Each row is a point. To make a cloud, some directions were put in groups of two or more. Within a group, all points are equally far from the middle, so they leave a hole (a ring in 2 directions, a hollow ball in 3). The other directions are filled evenly. Then the cloud was stretched, turned, moved and blurred a little. How many holes are there, and how many directions does each take, smallest first?
In the rows, zero is written as 128.

Cloud (14 x 2):
[[ 99 155]
 [153  70]
 [102  84]
 [ 63  85]
 [116  73]
 [ 93 154]
 [147  66]
 [110 172]
 [140  50]
 [ 98 176]
 [160  86]
 [152  61]
 [111 173]
 [102  83]]
Holes: 0

Cloud (20 x 3):
[[ 59 147  66]
 [182 141 108]
 [154 130  48]
 [ 78  74 158]
 [154  77 141]
 [103  70 116]
 [141 133  85]
 [148  51 103]
 [137 168 129]
 [ 84  91 176]
 [ 61 145  62]
 [115  56  58]
 [174 151  63]
 [ 79 175 109]
 [135  89 129]
 [ 93 160 139]
 [ 68 178 119]
 [123 158 116]
 [167 150  78]
 [ 68  71 147]]
Holes: 0

Cloud (30 x 4):
[[126 115 198 111]
 [191 125 166 173]
 [165 183 163 110]
 [176 149 105 146]
 [122  61  71  71]
 [124  63  82 133]
 [136 136  99  35]
 [123  53 179  51]
 [148 111 170 129]
 [150 178 157 158]
 [193 119 101  46]
 [174 103 113 108]
 [176  63 197 177]
 [199 154 126 146]
 [ 76 182 175  85]
 [109 124 162  95]
 [163 153 138 142]
 [136  91 220 176]
 [199 135 163  93]
 [ 97 110 116 155]
 [193 145 150 143]
 [198 127 108  99]
 [186  90  76  76]
 [159 137 144  53]
 [136 131 171 135]
 [179 132 203 101]
 [184 161 127 138]
 [199  75 123 167]
 [108  50 106 125]
 [176 135 174 101]]
Holes: 0

Cloud (31 x 4):
[[108  61  81 135]
 [ 96 184 113  91]
 [ 56  91 140 173]
 [123  56 129 169]
 [ 49 110 155 160]
 [182 106  93 118]
 [116  66  81 111]
 [158  69  99 148]
 [ 77  94 165  80]
 [ 57 158 161 132]
 [ 77  98  65 144]
 [ 89  90  99  74]
 [ 77 178 135  95]
 [ 78 116  60 129]
 [175  94 110 168]
 [ 50 123 150 167]
 [ 53 102 142 173]
 [ 79  66 152 165]
 [123  58  88 138]
 [ 69 117 107  73]
 [ 51 119 162 102]
 [138 160  76 176]
 [ 70 127  92  81]
 [120 174 167 171]
 [ 83 155  77  98]
 [ 85  93  87  83]
 [ 70 130  92  82]
 [148  63 101 151]
 [104  56 134 170]
 [ 60  93 119 181]
 [ 89 159  74 103]]
Holes: 2 (2, 2)

Cloud (51 x 6):
[[172 173 108 151 110  75]
 [199  80 104 147 198 113]
 [189 127 126 144 138  46]
 [168 139 140 182 180  76]
 [160  61 103 100 186  90]
 [153 152 129 164 184  64]
 [182  83 130 153 106  64]
 [194 104 106  48 171 133]
 [180  59  86 123 176 128]
 [206 150 166 149  99 155]
 [187  70  77 110 168 128]
 [153  75 165 108  80 178]
 [173 190 103 102 109  89]
 [167  74 212  92 140 103]
 [136 160 116 178 106 154]
 [205 108 118 160  94  96]
 [149 180  87  90 169 138]
 [125 140 123 169 123 187]
 [ 83 113 124  68 186 120]
 [ 82 141 134 139 160  59]
 [145 172  86 157 120 136]
 [136 163 119 118 208  82]
 [141  76 113 143  74  99]
 [214 122 177 137  91 139]
 [126 163 206 106 185 120]
 [143  80  88 119  85 116]
 [145  88 150  71 125  46]
 [112 140 164 108 112 201]
 [ 82 101 161  61 178 103]
 [144  48 112 129 181  95]
 [124  58 186  95 172 168]
 [107  95 169 100 157 198]
 [ 89 113 194  68 102  88]
 [114  72 150 138 153 198]
 [204  86 173 155 194 138]
 [207 151 117  54 141 146]
 [ 84 100 154 178 150  90]
 [148 164 127 112 203  70]
 [173  79 166  87  85 174]
 [135  74 145 152  72 150]
 [207 154 163  72  98 136]
 [158 194 140  90 115  70]
 [133 184  85  95 140 135]
 [183 139 131  80 207  84]
 [ 81 129 159  67 188 120]
 [167 175 133 109 136  47]
 [179 156 140  68 210 119]
 [209  79  87 143 165 148]
 [122  76 181  54 161  88]
 [179  97 206  80 115  92]
 [149 139 148 165 192 187]]
Holes: 3 (2, 2, 2)

Cloud (53 x 6):
[[177 136 142 105 107 180]
 [ 52 140 147  96 168  85]
 [102  79  90 153 196 177]
 [148 127  51  90  96  98]
 [151  45 121 194 132 113]
 [157  87  61 111 161 137]
 [114 142  52  73 130 117]
 [115 137  56 185 142 174]
 [171 112  81 188  81 133]
 [ 99 165 100 135 150 203]
 [112 187 161 126  86  73]
 [128 116 140 178 230 114]
 [178 141 154 185 127 162]
 [169 132 154 154  89 178]
 [109  76 150 152  50  93]
 [108 112 167 137 116  34]
 [124 115 174  86  73  85]
 [170  78  59 145 138 103]
 [166 113  43 134 112 110]
 [164 161 146  68 115  87]
 [ 36 112 151 193 139 158]
 [ 62  98 135 172 158 200]
 [144  54 149 179 147  76]
 [113 144 205 115 102 114]
 [135 173 139 218 145 137]
 [157  90 155  80 153  90]
 [175 170 141 182 109 140]
 [154 143 103 210 161  63]
 [132  71 166 125 140  60]
 [ 49  71 139 157 112 166]
 [ 55 135  84 130 142  55]
 [139 100 117  76  86  61]
 [ 57 131 118 100 182  73]
 [127 210 108 160 121  82]
 [120 178 161 167 170 171]
 [103 211 136 164 124 142]
 [173 122 133 195  88 155]
 [ 89 114 118 162 125 217]
 [199 127  83 160 122  86]
 [116  68  69 145  97  70]
 [111 122 188 215 117 119]
 [131 190 136 178 170 161]
 [162 179 142 101  72 100]
 [190 145  93 174 109  76]
 [ 36 121 150 123 117 166]
 [148 160  98 202 193  98]
 [102  65 159 154  74 164]
 [ 81 138 129 178 137  31]
 [ 82 163 130  84 179  76]
 [ 62  89  95  83 140  96]
 [154 188 110 119 187  89]
 [ 34 104 153 192 153 109]
 [153 155 184 151 107 160]]
Holes: 2 (2, 4)

Cloud (84 x 8):
[[157 124  67 171  67 138 107 109]
 [150 198  63  67 107 133 110 213]
 [122 153  46  34 154 111 106  72]
 [182 169  99 158 139 156  77  96]
 [140 170  51  56  92  68 124 175]
 [ 52 135 147  96 111  96 178 145]
 [ 77 111  68 136 142  69  95 194]
 [117 206 160 126 119 166 146 165]
 [ 47 111  48  92 164 123 127  83]
 [111 225  88  79 136 115 164  78]
 [163 143  78  54  73 147 140 136]
 [108 141 144 172 157  56 101 145]
 [140 193 188  92 130  90 122 152]
 [ 73 192 102 114 165 165  59 109]
 [138  68 115  95 147  84  66  87]
 [ 78  86  94  59 186 125 155 121]
 [185 132 120 140 152 160  58 109]
 [154 213 155  95 141  91 139 194]
 [158 100  79  95 149  55  57 153]
 [112 154 139 169  68 161 146 104]
 [142 102  61  92  80 134 174 145]
 [202 177 126 123 153  59 153 172]
 [ 54 118  96 112  75 111  94 126]
 [ 77 153  64 109 126  45 122 133]
 [102 184 158  99 114 146  86 207]
 [ 43 131  73 123 114 145  89 113]
 [ 81 191 117 125  59 102  97 120]
 [163 152  50 107 101 138  49 136]
 [136 111  53  49 128 127 158  67]
 [115 125  97  80  64 154  79 100]
 [103 183 182  46 152 102 124  91]
 [130 152  15 117  92 133 110 190]
 [161 133 150  90 148  84 187  74]
 [ 86  97 175 142 139 118 152  30]
 [142 118  21 135 108 151 122 121]
 [159 151  63  43 121  71 114 159]
 [ 46 130 156 157 174 130 112  90]
 [ 88 181  79  58 128 183 141 141]
 [174 165  56 157 123 168 160 139]
 [130 205  73  74 172 108  77 160]
 [ 96 137 175 161 157  83 100 138]
 [142  72 100  81 107 107 174 127]
 [ 63 154  72 130 103  65 111 122]
 [146 119  15 127  84 117 127 160]
 [106 177  91 138 173  83 113 233]
 [159 154 137  74  82 112  48 208]
 [ 82 161  94  76  91 120  64  86]
 [154 139  42  51 151 123  99  63]
 [ 99 135 168  63 155 101  57 134]
 [ 76 134 169 169  93 101 149 176]
 [129  48 119 114 165 106  82  73]
 [ 74 127 130 118 152  49  76 138]
 [117 122 109 176 191  96 141 100]
 [167 130 141  94  87 142 118  38]
 [138  83  76 111 143 138 157 188]
 [115 218  82 103 182 124  86 155]
 [124 135  74 156 175 177 180  73]
 [174 137 124 120  41 138 142 106]
 [ 57 113 110  74 101 150 157 142]
 [ 90 199 114 150 105 141  64 183]
 [ 99 101  57 118 169 105 112 190]
 [140 138 117  21  99 131 114 105]
 [217 173  81 111 165 121 117 108]
 [ 72 113  82  92 198  77 112 133]
 [ 95 135  91  70 187  54 123 146]
 [142 116  68 103 127 195 166 132]
 [134 120  77 142 126 116 132  16]
 [ 81 181  61  94 145 164 140 170]
 [ 88 206 112  45 110 149 145 110]
 [118  67 117 152 106 168 108 124]
 [102 228  73 110 145 152 156 103]
 [123  51 144  94 136 145 159  99]
 [110 119  98  58 125 101  55  60]
 [184 112 151 100 121 160  84 180]
 [ 56 147  52 125 124  82 125 138]
 [152 115 108 151  87 153 198 161]
 [197 150 111  64  83 149 108 172]
 [201 137  60  88 150 103  93  84]
 [ 72 100  94  57 113 165 164 102]
 [122  95 160  76 155 155  78 163]
 [175 106 165 130  91  71 117 105]
 [ 57 158 119  60  97 188 121  94]
 [200 172  76 138 135 134  84  87]
 [223 176  73 102 110 126 141 138]]
Holes: 3 (2, 2, 3)
